Rows are points. Each copy is the shape, with its points in the same order, stretched, turned, moved and blurred by noise. Is it also mirrored, or only turned?

Shape (9 x 3):
[[-44 -17 -57]
 [-55  -5 -14]
 [-66  -8   9]
 [ 33  -5 -19]
 [ -5   6  33]
 [ 59 -22  45]
 [ 72 -14 -16]
 [ 37   3 -20]
 [-19  23 -35]]
Copy 1:
[[-33 -42  54]
 [-56 -21  26]
 [-72 -19  13]
 [ 25  -9   7]
 [-24   8 -24]
 [ 40   3 -62]
 [ 70 -11  -8]
 [ 28   0  11]
 [-26   3  43]]
Copy 1 is: mirrored
Copy 2, 9 rows:
[[-48  -8 -24]
 [-38 -13  21]
 [-43 -24  49]
 [ 43  -3 -21]
 [ 24 -12  48]
 [ 95 -37  22]
 [ 77  -8 -37]
 [ 45   2 -21]
 [ -8  25  -1]]
Copy 2 is: only turned
Copy 3:
[[-36   3 -39]
 [-59  -5   2]
 [-75 -14  13]
 [ 18  25  16]
 [-24  14  58]
 [ 43 -16  76]
 [ 63  22  29]
 [ 10  31  12]
 [-27  34 -16]]
Copy 3 is: only turned
Copy 4 (9 x 3):
[[-18  16 -57]
 [-34   5  -6]
 [-41  -5   6]
 [ 57   1 -35]
 [ 20  -9  17]
 [ 69 -48   5]
 [ 94 -11 -33]
 [ 65  -2 -30]
 [  6  43 -22]]
Copy 4 is: only turned

Shape:
[[ 22 -17 -22 -15]
 [-12  24  48  33]
 [ 11   3 -24 -39]
 [  0   5   6 -32]
 [ 27 -16 -15  34]
 [-45 -61 -35  37]
 [ 48   1 -29 -39]
 [ 16 -29 -25  -1]
 [ 11 -41  26 -44]
 [-14 -43 -27 -22]]
Copy 1, 10 rows:
[[ 25  15 -22 -13]
 [-22  32  72  21]
 [  4  32 -42 -15]
 [-19  13  -2 -23]
 [ 49  11   5  36]
 [ 11 -25 -16  95]
 [ 34  39 -46 -36]
 [ 27  -3 -20  14]
 [ -1 -24   0 -34]
 [  0  -6 -42  21]]
Copy 1 is: only turned
Copy 2, 10 rows:
[[-14  16  -6 -12]
 [  3 -15  42  59]
 [  0  -6 -20 -20]
 [  3 -22   5 -10]
 [-18  43  11  24]
 [-93   0 -11  30]
 [ 14  21 -11 -33]
 [-33  19  -7  -8]
 [-25 -31  33 -43]
 [-52 -12 -10 -20]]
Copy 2 is: mirrored
Copy 3, 10 rows:
[[ -8 -12  27 -28]
 [  5  14 -45  31]
 [-24   6  22 -46]
 [-16   7  -7 -38]
 [  7  -8  44  21]
 [-51 -55  32  39]
 [ -2   8  40 -59]
 [ -8 -20  32 -14]
 [  1 -47 -27 -47]
 [-36 -41  21 -24]]
Copy 3 is: mirrored
Copy 4 (10 x 4):
[[-15  13   6  46]
 [ 41  -4   2 -43]
 [-43  19  12  31]
 [-28   0  16   7]
 [ 34  18 -10  35]
 [ -2 -31 -82  48]
 [-29  36  39  52]
 [ -5   3 -10  48]
 [-24 -47  30  31]
 [-39 -20 -25  50]]
Copy 4 is: mirrored

Shape, 12 rows:
[[-31  27 -14   3  -1  25]
 [ 38  13  54  16 -10  27]
 [ 15  23  37   6   2 -17]
 [  3  22  37  35  26   8]
 [ 19 -20  24 -52  12 -10]
 [-13 -19 -18 -13 -13 -22]
 [ -9  10 -35  17   1 -30]
 [  4  11 -14  19 -16 -15]
 [-28  -5   6   2  33 -29]
 [-41 -16  29  30  -3  19]
 [-10   6 -50  64  21 -40]
 [-10 -33  -1  26  47 -12]]
Copy 1:
[[ -5  44 -22 -13  -2  -1]
 [ 11   7  21  54  -8  44]
 [ 11   6   3  42  14  -4]
 [-18   2 -23  42  22  18]
 [ 24 -30  46  -6  14   9]
 [  6 -10   0 -19 -18 -30]
 [ 17  -6 -42  -7  -6 -37]
 [ 21   7 -26  11 -16 -16]
 [-23 -21 -20  -5  27 -29]
 [-55  15 -11  13 -22  -3]
 [  1 -27 -95   1  -3 -44]
 [-32 -53 -35  -1  16  -2]]
Copy 1 is: only turned
Copy 2 (12 x 6):
[[-35  15 -34  -4  11  29]
 [ 42  13  39  20  20  53]
 [  9  23  31   2   6   4]
 [ -6  22  23  -6  52  31]
 [ 31 -25   2 -37 -26 -25]
 [-21 -22 -18   8 -13 -32]
 [-23   7 -28   9  22 -28]
 [ -5   9 -17  33  10  -8]
 [-40  -7   2 -27  16 -24]
 [-51 -24   6  14   9  49]
 [-44  10 -32  23  65 -31]
 [-22 -34  -4 -25  62  -8]]
Copy 2 is: only turned
Copy 3:
[[-19  20 -16  -2  18  -4]
 [ 26  30  51  12  28  34]
 [  2  10  47 -10   7  -1]
 [  0  16  44  22  24 -21]
 [  9 -48  20 -35  23  34]
 [-10 -34 -11  -9 -23   9]
 [ -3 -11  -8  -7 -30 -24]
 [  1   6   7   8 -23  -5]
 [-24 -34  14  -3   2 -27]
 [-39  -6  24  43  17   6]
 [  5 -12 -13  26 -44 -66]
 [  4 -51  10  28  11 -25]]
Copy 3 is: only turned
Copy 4:
[[-26  23 -12   7 -39  15]
 [ 16  44   3   4  45  42]
 [  7  41   6   9  19 -11]
 [  6  27 -17  37  18  12]
 [ -6 -11  51 -10  20  -6]
 [-19 -15 -13 -28 -12 -30]
 [  3  -4 -29 -16 -35 -38]
 [  3  12 -30 -21 -14 -19]
 [-18 -13 -10  27  -4 -33]
 [-41  10 -44  16  21  12]
 [ 21 -23 -72   2 -38 -47]
 [  5 -43 -28  27  14  -9]]
Copy 4 is: mirrored

Shape, 12 rows:
[[ 10 -20  23 -32 -27  29 -34 -14  12]
 [ 56  10 -11  21  -6  85   8   5   1]
 [ -9   0   9 -45 -12  16 -36 -14 -12]
 [ 59  10  10 -10 -13  -2 -31   7   5]
 [ -1   6   9 -33 -20 -12 -13   0  10]
 [-10  -4 -17 -15  -8 -15 -26  -8  -4]
 [ 18 -11  -3   8 -13 -14 -31 -19  12]
 [ -9   7   6  32  11   2 -10  28 -53]
 [  2  -7  14 -35  58 -14  36 -10 -20]
 [ 17  -3   3  -6  -1  -5  41 -22  14]
 [ -1   9  18 -23   9  19 -25   6  16]
 [ -5 -21  -6  -9  21  -3  14  22 -20]]
Copy 1 (12 x 9):
[[  6 -16 -19 -22 -44  31 -25 -14 -15]
 [ 50 -18 -11  46 -27  61  24  -7  -5]
 [ -3  18 -13 -20 -24  26 -33 -21 -25]
 [ 61   1   0  -4 -10   9 -12   2  21]
 [ -1  11 -11 -27  -4   5  -8  -1   2]
 [ -1   3 -13  -7   9  -5 -23 -29  -5]
 [ 23 -22 -11   3  -3  -9 -20 -41  14]
 [ 23   2  50  32  31 -14   8  -5 -28]
 [ 22   8  33 -32  53  30  34 -36 -16]
 [ 14 -14  -4 -22   7  12  45 -27   5]
 [  4   2   5  -7  -4  42 -20 -10   9]
 [ 10 -13  14  -8  44  10  10 -11 -31]]
Copy 1 is: only turned
Copy 2:
[[ 14  -6  30 -47  -6  19 -40 -26 -17]
 [ 95  17  -7 -17 -13  23  12 -18  -3]
 [-12   6   5 -43  15  27 -42 -21 -11]
 [ 29   2  35 -24  -9  23 -40  25  19]
 [-20  -4  19 -37   7  12 -23  -2  17]
 [-18  -1  -6 -21  10   5 -36   1   6]
 [  4  -1  16   4  -6   2 -51  -2   4]
 [ -6  23  -5   7  17   8   5  53 -37]
 [-23 -30   2  22  61  44  21   1  11]
 [ -3 -20  13  19  -1  16  21 -20  19]
 [  7  -1  16 -41  31   5 -19  -3   1]
 [ -3 -24 -21  -1  27  19  11  24 -16]]
Copy 2 is: mirrored
Copy 3 (12 x 9):
[[-19 -11  32 -24  26  39 -23 -10 -13]
 [  5   6 -31  -1  -3  87  22   8 -70]
 [-26  -1  15 -27  26   8 -38 -14  -7]
 [ 38   3   1   3  16  38 -15  -2   3]
 [ -3  -5  12 -29   3  -3 -24 -10  20]
 [ -7 -18   1  -9  11 -14 -33 -23   2]
 [  6 -26  17  18   8   9 -14 -18   4]
 [  5  24   2  14   3 -24 -14  17 -54]
 [ -3  16 -10 -24  67 -30  30 -11   2]
 [  4  -5  -1 -21   7   3  43 -27   4]
 [-24   4   8 -10  28  28 -15  17  -2]
 [  5  -7  -6 -21  27 -28   4   7 -30]]
Copy 3 is: only turned
Copy 4:
[[-22 -25  54   0 -10   8 -25   2  11]
 [ 47  41  48  28 -28  38 -23  34  18]
 [-17 -40  18   8  -8  15 -19   1   2]
 [ 43 -28  31  -9 -18 -33  -9   5  21]
 [-19 -24   6  -6 -21 -23 -16  14  13]
 [ -7 -16 -10  -5   8  -9 -21   5  -3]
 [  1  -1  16   2  17 -35 -15 -14   8]
 [ 21   0 -12  44   1 -16   9  33 -43]
 [  2 -14 -11   2 -17  19  62   5  22]
 [ -9  28   7  -7 -27 -10  26  -2  26]
 [ -4 -26  20  21  -4  -1 -10  23  27]
 [ -4   1  -6  -2  -7   6  26  36  -9]]
Copy 4 is: mirrored
